Rows are points. The window is the flat piece filled in between its corners: a triangle in 3 columns, a solid with four corners in 4, and so on. A path goes straight from each point to the next, and from the last back to the first. After which points does the path pass through the window?

Window, 3 rows:
-86; -39; 33
7; -2; 9
26; 61; -7
Path:
(1): -2; 44; -44
(2): 30; 69; 42
(3): -63; -28; 66
(4): -99; -41; -25
(5): -38; -22; -12
(6): -19; 0; 62
(7): -8; 21; 41
(8): -14; -10; -19
(9): 2; 8; -16
(10): 12; 17; 38
(11): -26; -5; 80
(12): -44; -21; -26
Through the window after points: 3, 5, 7, 9, 11

Window, 4 rows:
97; 9; -73; -2
-5; 43; 9; -20
-14; -36; -20; 19
32; -11; -1; -4
Path:
(1): 48; 15; -23; -28
(2): 55; 24; -2; 13
(3): 69; 32; -33; 24
(4): 46; -1; -55; -47
(5): 77; -24; -64; -27
(6): 93; 0; -56; 33
(7): 10; -12; -6; 45
(8): -2; -32; -26; -43
Through the window after points: 3, 7

Window:
-10; -58; 49; 13
80; -10; -26; -27
-6; 40; -57; -14
-37; -25; -77; 1
Path:
(1): 46; -45; -6; -75
(2): -53; -35; -39; -61
(3): -31; -26; -38; 26
(4): 44; 10; 6; 52
(5): 25; -9; 7; -62
(6): -33; -49; 15; -50
(7): 20; -30; -6; 48
(8): 22; 9; -38; 36
(9): -13; -7; -31; -38
(10): 62; -13; 11; -61
(11): 79; 22; -24; 39
(12): 67; -17; -31; -1
Through the window after points: 6, 8

Window (6 x 6):
86; -33; -13; 84; -40; -11
75; -66; -29; 11; -16; 15
-11; -14; 20; -34; 21; -5
4; 10; -21; -23; 56; 44
-19; 73; -5; -121; 15; 33
-10; -31; -55; 16; -12; -13
Path:
(1): 66; -25; -41; -40; 21; -37
(2): 18; -13; -6; -12; -13; 60
(3): -9; 1; 7; 4; -39; 57
(4): 22; 12; -18; -24; 39; -23
(5): 25; 24; -11; -85; 31; -29
(6): -2; 26; -14; -57; -14; 67
(7): 1; -34; -21; 4; -47; 22
(8): 31; -14; -49; 16; 6; -52
(9): 16; 26; -16; -30; 54; -9
(10): -26; 7; -14; -13; 29; 37
(11): -47; 5; 7; -36; -5; 65
(12): 13; 43; -28; -42; 44; -31
(13): 68; -19; -35; 13; -14; -35
(14): 38; -55; 10; 42; -66; 43
(15): -21; 6; -10; -21; -22; 31
(16): 31; 28; -28; -51; 49; -36
Through the window after points: 1, 5

Window (6 x 6):
-11; 114; 63; 29; -40; 5
-47; -110; -35; -64; -31; 32
50; 24; 58; 50; -50; -12
53; 7; -37; 72; -51; 38
37; -78; -59; -67; -1; 27
-19; -6; 7; 17; 25; -24
Path:
(1): 49; -15; 26; 38; -15; 78
(2): -4; -13; 24; 30; -4; 53
(3): -1; 18; -24; 2; -70; -62
(4): 21; 10; 43; 3; -50; -47
(5): 12; -8; 73; 19; 18; 52
(6): 19; -13; 36; 20; 28; 61
(7): 5; 10; -23; 38; -28; -22
(8): 43; 28; -24; 38; -39; -12
(9): 62; 16; 20; 56; 12; 60
(10): 16; 2; 10; -6; -5; 34
(11): 11; 5; -20; -17; -41; 0
(12): 14; -9; -15; 23; -38; -15
(13): 28; -4; 27; 29; 7; 76
(14): -7; 50; 84; 53; 23; 39
(15): -7; 74; -11; -7; -70; -37
(16): 24; 7; -29; 27; -57; -26
Through the window after points: 6, 10, 12, 14, 16

Window (8 x 8):
34; 23; -7; -82; 37; -19; -6; -62
-57; -87; 52; 31; -12; 10; 10; -89
65; 29; -58; 85; -19; -8; -14; -42
-11; 79; -5; 7; -47; -12; 6; 33
-14; -6; 31; 5; -30; 64; -40; 1
-72; 38; -109; 36; 16; -23; 105; -2
4; 3; -15; -21; 93; -50; 1; -54
-31; 12; -48; 19; -74; -3; 4; 61
Path:
(1): 14; -3; 13; 12; 27; 19; 4; 4
(2): 42; 38; -2; 30; -26; -9; 46; 56
(3): -15; 64; -30; -12; -19; -4; -20; 0
(4): -30; 31; -7; 4; -42; 27; -43; -7
(5): 25; -41; 44; 16; 13; 50; 32; 18
(6): 11; 20; -5; 16; -26; -1; 29; 11
(7): -25; 61; -51; 45; -34; -19; -37; -23
(8): -76; 37; -92; 54; 7; -33; 2; -59
(9): 2; 23; -53; 2; 11; -7; 76; 1
(10): 18; -28; -35; 16; -35; -25; 83; 54
(11): -52; 39; -45; 14; -62; 8; -38; 26
(12): -33; 10; -12; -15; -2; -1; -34; -49
Through the window after points: 4, 6, 8, 10, 12

Window:
-35; -14; -10; -26; 12; -33; 29; -40; -30
41; 16; 76; -21; 32; -80; -3; 1; 3
-121; 67; -69; -29; -13; -35; 28; -23; -15
-45; 7; -14; -52; -31; -39; 26; 17; -13
-29; 34; 69; 59; 52; 58; -16; 55; 31
34; 47; 52; -38; 47; 73; -22; 6; 3
-13; 16; 27; 10; -42; -41; 12; -39; 7
8; 38; -23; 11; 49; 13; -5; 43; 39
-32; 6; 6; 4; 5; -45; -51; 9; 5
Path:
(1): -7; 27; 14; 4; -7; -44; 4; 19; -61
(2): -34; 10; 17; -53; 25; -44; 16; -32; 53
(3): -8; 9; 48; -24; 27; -21; 4; -7; 19
(4): 11; 29; 26; 18; 26; -31; -4; 17; -30
(5): -8; 40; 18; 12; 25; 35; -1; 20; -21
(6): -47; 13; 13; -34; 21; 17; -11; -6; 81
(7): -35; 17; 10; -55; 5; -31; 4; -26; 38
(8): -26; 14; -7; 17; -24; -18; 23; 38; -46
(9): -31; 39; -14; 16; -9; -29; -4; 2; -27
(10): -49; 18; 8; -37; 10; -17; 10; -20; 57
(11): -31; 2; 26; -41; -11; -48; 10; -24; 18
(12): -11; 20; 17; 11; 3; -26; 19; 6; -83
Through the window after points: 1, 3, 7, 9

Window:
-3; -9; 20; -8; -31; 9; 10; -26; 36
29; 51; 49; -34; -6; 11; 45; 9; -26
-14; -22; -12; -73; 57; 99; -50; -39; -8
73; 24; -15; 72; -26; 31; -3; 13; 36
-90; 64; 75; 12; -4; 49; 3; -27; 19
-88; 1; 77; 15; 11; 12; 31; 46; 41
-23; 35; -22; -33; 58; 7; -28; -45; 49
-15; -64; 77; 7; 22; -16; -36; -8; -36
49; 27; -28; 20; -84; -23; 9; 94; -22
Path:
(1): -15; 39; 65; 36; 9; 21; -66; 42; 77
(2): -20; 4; 89; -36; -7; 57; -71; 6; 57
(3): -20; 10; -15; 19; -21; -6; 60; -35; 1
(4): -56; 4; 20; -4; 30; 3; 43; 3; -10
(5): -20; -12; 69; -48; -39; 38; -54; 7; 47
(6): 46; 8; 72; -59; -27; 31; -82; -18; -14
(7): -32; 40; -45; 41; 32; 18; 78; -2; 22
(8): -4; 15; -12; 13; -10; 20; 34; -19; 22
(9): -19; 26; 57; -27; 13; 10; -72; -1; 37
(10): 15; 36; 20; 0; -48; -9; -8; 71; -5
(11): 28; 9; -44; 34; -58; 3; 30; 32; -16
(12): -23; -39; -53; -22; 8; 27; 43; -53; -17
Through the window after points: 2, 8, 10

Window (11 x 11):
19; -28; 1; -42; -40; 24; -53; -17; 72; -27; 66
-1; 32; -60; -29; -10; -63; -42; 30; -51; -7; 47
48; 6; 15; 58; 6; -6; -2; -37; -21; 14; 43
-34; 30; -28; 26; -16; 24; 34; -37; -40; -6; 11
30; -13; -37; -16; -1; -17; 12; -25; 46; 9; 49
-23; 11; -15; 70; 59; -75; -20; 16; 18; -54; -17
-24; 8; 25; -22; -71; -40; -32; -57; 1; 0; 45
-2; 30; 38; -29; 32; 48; -14; 1; 31; 2; 26
-27; -10; 7; -28; 22; 9; -11; 9; -44; 8; 45
31; 6; -8; -35; -31; 7; -10; 80; -32; 58; 65
9; 19; 4; -20; 27; 7; 40; 22; -56; -35; 15
Path:
(1): 4; 3; 0; -11; -7; -15; -23; 2; 33; -16; 82
(2): 31; -14; -11; -36; -16; -13; -35; -7; -1; 9; 6
(3): 17; 7; -12; -21; -12; 8; 5; -3; -27; 10; 16
(4): -6; 20; 8; 6; -2; 4; 20; -2; -16; -8; 121
(5): 4; 9; 0; -5; 3; 3; -4; 2; 19; -12; 76
(6): 20; 3; -5; -17; -7; 12; -19; -25; 3; 17; -19
(7): 8; -11; -8; -16; 15; -6; -3; -27; -32; 17; -41
(8): -2; 26; -1; 18; 13; -8; 4; 2; -13; -2; 48
Through the window after points: 5
